Each row is a point. A path goes straight from each point to the next, and from the last back to the first. The post is the endless flat space through its rows: a point in 2 columns, a line in 3, a plane in 4, and so on, so that a path can go around it. Count how often the path circles the post. Going back the other way cancels.
In the rows, 128 means zero.

Post (2 x 3)
[[121 135 123]
 [134  88 146]]
Path (25 x 3)
[[107  90 131]
 [159  38 154]
 [166  64 157]
 [144 121 168]
 [101  92 154]
 [113  67 139]
 [103  78 151]
 [150 115 173]
 [153 115 132]
 [143 112 103]
 [107 104 118]
 [109   7 187]
 [114 115 111]
 [161 139 113]
 [158 129 154]
 [111 146 152]
 [115  71 150]
 [105  97 156]
 [158 131 154]
 [174 116 132]
 [139  83 125]
 [ 91  91 143]
 [133  73 166]
 [132 125 140]
 [ 97 147 142]]
Times around: 0

Post (8 x 9)
[[143 120 114 147 187 180 132  44  96]
 [126 127 156 149  89 114 150 137 232]
 [ 74 158 112 133 110 115 139  28  79]
 [ 97 109 183  85 143  99 109 134 222]
 [143 180 170  90 116 134 109 117 219]
 [172 136 109  86 201 150 142  79  35]
 [129 167 133 136 168  91  99 119 126]
 [142 145  97 102 159 186  85 121  80]]
Path (26 x 9)
[[129 156 161 113 137 129  98 116 108]
 [176 193 115 104 169 168 155 153  97]
 [171 155 147  97 217 197 121  88 227]
 [132  53  92 119 162 190  80  98 143]
 [209 156 191 143 140  50 103 166 175]
 [ 79 138 129 127 100 159 111 101 107]
 [105 114 141 175 140 151 142 130 233]
 [152  92 166 188 170 134 212 106 156]
 [ 77  75 125 105 112 131 166 133 201]
 [121 168 108  32 113 139 123  73  85]
 [134 137 142 134  99 144  96  34 114]
 [ 89 138 102 204  85 174  78 131  79]
 [149 138 128 115 211 170 149 124 172]
 [104 148  35 153 149 222 100  34 113]
 [211 135 123  32 143 186  80 131 143]
 [215 143 106 141 150 239 103 131  37]
 [123  90  92 137 146 187 159  84  51]
 [135  92 143 132 179 114 210 139 219]
 [226 212 151  63 183  82 145  58 140]
 [166 204 164  96 108 102  92  92 150]
 [164 216 113 203  69 124 154 133 125]
 [ 63 159 182  59 157  60 179 101 175]
 [109 199 145 107 112 101 139 161 109]
 [ 81 143 112 138 192  90 129 131 163]
 [242  81  80 192 220 160 156 138 172]
 [103 218 154  47  68 107  81  64 129]]
Times around: 5

Post (17 x 18)
[[163 147 165 139 153 140 114 125 120 144 122 105 183 150  99 132 123 106]
 [155 137 164 112 112 142 111  92 156 182 147  95 100 137 129  92 110 109]
 [ 89 101 126 156 100 124 156 150 151 100 123 113 116 108  86 125 125 136]
 [136  69  96 110 136 143 115  83 122 118 104 138 139 113 123 145 100  65]
 [168 131 190 137 120 123 141 133 171 125 127 154 148 110 123 155 130 152]
 [119 103 182 168 182 147 128 108 122 135  88 146 132  86 185 130  77 104]
 [ 94 177  90  71  96 141 122 127 135 113 118 150 126 161 117 124 138 146]
 [160 125  94 135 181 141 143 141  84  91  87  87 147  89 108  85 101 162]
 [108 123 165  74 140 125 139 127 129 111 135 161 123 136 122 126 111 127]
 [160 113 171 121 151 139 126 161 113 178  88 111 130 106 153 102  91 138]
 [106 133 115 155 168 160 117 162 123 143 148 104  92 129 158 149 147 141]
 [150 109 134 209 151 169 124 107 104 187 151 111 158 106 103 135 149 139]
 [166 135 160 158 130 123 129 163 116 127 119 137  93  99 145  84 112 127]
 [ 72 127  46 109  92 138 167  52 107 158 158 134  85 127 111 163 128   9]
 [138 149 152 125 106 143 131 169 128 113 141 125 144  97 153  85  85 137]
 [109  98 107 142 117 105 158  84 129 133 129 129 143 124 162 123 140  71]
 [112 143  96 157 137 128 148 166 156 134 149 126 129 130 136  96  90 135]]
Path (27 x 18)
[[ 99 122 100 129 131 133 111 134  93 167  81 141 204 209 114 141 131  74]
 [160 168 156 121 111  96 147 154  95 147 166 160 137 163 104  93 146 122]
 [151 152 127  66  52 117 173  35 172 110 137 133 175 156 100 124 102 118]
 [149 120 136  96 135 168 128 174 133 168 148 153  89 149 126 163 138  81]
 [130 153 118 111 137 117 176  84 112 131 107 105 128  91  77 126 149  89]
 [145  89 145 130 194 151 107 119  96 123 105 153 124  92 153 178 133 129]
 [106  95 104 160 143 133 146  96 119  75 146 138  89  46 137  92  82 137]
 [140  55 129 223 131 129 137 107 170 109  90 151 167  73  78 130 122  91]
 [187 171 132 101 128 135 131 132  98 134  77 146 123 135 107 115 146  90]
 [204 110 105 249 164 162 122 136 172 151 149  60 164 126 127  94 101 167]
 [170 160 115 120 145 121 182  82 106 136 119 115 102 109 113 191 130 132]
 [123 120 113 115  94 141 124  55 145 162 165  87 155 125 113  90  98 129]
 [ 89  55 115 177  93 142 124 113 102 104 110 144 124 117  81 174 140  60]
 [ 98 148 114 138 108 148 131 126 125 161 136 120 146 194 160  92  96 106]
 [105 117 148 124 114 129 116 152 112  95 113 130 146 124 159 116  89  92]
 [125  63 146 162 158 144 138 127 141 113 134 108 108  96 168 100 106 143]
 [157 142 200 139 136 157 107 158 134 185 102 104 133 147  87 120  95  91]
 [123  93  51 125  86 116 141 143 168 134  82 148 124  90  60 156 143 100]
 [113 144 168  93 118  88 151 147 156 135 163  99 164 107 162 111  77 103]
 [176  76  87  89 169 138  97 133 104 155 119 103 134  78 141 157 143  95]
 [155  74 136 156 201 124 130 177 157  70 126 133 174 112  82 119 125 136]
 [123  89  82 173 143 158 111 133 120 129 149 147 177  64  86 123  81  94]
 [ 90  80  89 159  83 110 131 133 177 128 124 110 124 124 119 126 124 163]
 [110  83 148 112 140 155 107 162 108 173 130 148 131 126 109 103  78 177]
 [111 163  87  96  73  94 152  97 143 163 108 106 136 150 154 107 154  89]
 [151 129 121 155 159 157 127 119  83 105 156  72 115  87  79  91 104  73]
 [170  86  93 196 100 192 105  39 166 137 114  86 130  80 124  46  90  85]]
Times around: 0
